Every row gives one point. Before rounding, the points of a table are all equally far from one centre. They may lie mostly on one side of it. Where is the centre, to within rounding?

Points:
[[ 37 -35 -36]
 [ 51 -19 -36]
 [ 45 -25 -41]
 [ 60   1 -16]
 [ 57  -3   1]
 [ 50 -25  -1]
 [ 54 -15 -34]
 [ 40 -21 -49]]
Centre: [ 14  -1 -16]

Points:
[[ 36 -20  -4 -50  -3   9  30  26 -35]
 [-17  -2 -22  -3  26 -13  47  36   7]
 [  2 -36   9 -35   7  15  52  23 -19]
 [-13 -23  -3 -48  21  17  50  26 -15]
 [  9 -28  -1 -35 -12   8  41  39 -39]
 [ 32 -36  12 -21  16  23  55  20 -34]
 [ 24 -31   8 -17  26  -7  45  60 -39]
 [ 15 -20 -13 -22 -19  12  52  -2 -38]
 [ 33 -28  -7 -41  16   2  49  10 -14]
 [ 39 -26   3 -47  28 -10  49  22 -58]
 [ 29 -27   7 -58  21 -28  35  19 -32]
 [  7 -22  19 -51  34  29  52  17 -33]
 [ 21 -55   1 -16  57  21  23  43 -50]
 [ 10 -32  -6 -48  29   7  56 -21 -37]]
Centre: [  0  -2   2  -5  33  -3   6   5 -45]

Points (23 x 18):
[[ 14  28  -5   4  51  16 -26  32  -1 -11   0 -22   3 -21 -16 -20   3 -15]
 [ 27  18  10  18  33 -18   1  24  -7 -12  -2 -28  16 -46  -8 -22  23  14]
 [  7  44   1  10  33  -3  15  33 -10 -10   0 -50   5 -15 -15  -3   9  10]
 [ 18  28   6   7  34 -20   0  38   1 -19  25 -47  -5 -29 -18  -2  11   2]
 [  9  26  -3  -1  41 -16  14  22 -13  -3  23 -37  22 -41 -16 -10  11  15]
 [ 11  29   8  14  22   2  -3  40  -7  -8  -5 -28  19 -16   5 -26  14  18]
 [ 28  32 -32 -21  11  -2   2 -21  -4 -23   9  -7 -22 -26 -19   5  27  36]
 [ 18  47  -9  19  55  -4   3  15  -7  -6   7 -29  17 -13 -29 -32  12   1]
 [  8  45  26  15  26   3   8  22   5  13   2 -13   2 -29 -19   0  -7   7]
 [  4  53   8  13  45  -4  11  10  16 -10  14 -15   9 -27  -7  -8   2  23]
 [ 11  30  -9  16  40   4 -16  14   6 -25 -12 -14   4 -50 -23 -10  -1  22]
 [ 48  -1  17  23  19 -12   8  19  -8   8   8 -16  -8 -25 -25  -7  11  29]
 [  7  21  -2   9  22 -20  10  25 -12   8  14 -33  22 -40  -1   1  -2   7]
 [ -3  51 -13  13  34 -19  -2   5  16  14  19 -47   4 -22 -22 -24 -22  10]
 [ 10  45  15  34  21   9  -8   6   2  -3   6   1  -1   2 -14   3  -6   4]
 [ 20  21   0   2  28  -5   2  19  13   0  46 -12  23 -27 -31 -28   8  15]
 [  7  60   8   9  46  -5  20  11  -1  -7   1 -15   5 -17 -38 -37  17   4]
 [  9  27   5   8  25   8  11  25   1 -29 -13 -30  14 -29  -8  -7 -13  20]
 [  4  10  -3  -3  30  -1  11  43  16 -33  -1 -34 -24 -30 -36  -9   6  22]
 [  6  31  17  14  22   6   3  17   3  -4  -9 -25 -10 -36   4  -1  12  35]
 [  9  48   3   0  12  19 -13   1   1  -5  33 -28  -8 -18 -11 -23  28   6]
 [ 19  37   9   0  18  -7  11   3 -31   1  24 -21   4 -44 -13  -2   1  16]
 [ 12  44  -2  13  31  -7  18  17  15  -7  28  -7   3   5  -1   3  26   6]]
Centre: [  7  15  -4 -11  20 -24  -7  -1   2  -3  -3 -15 -11  -5 -23 -19   5   9]
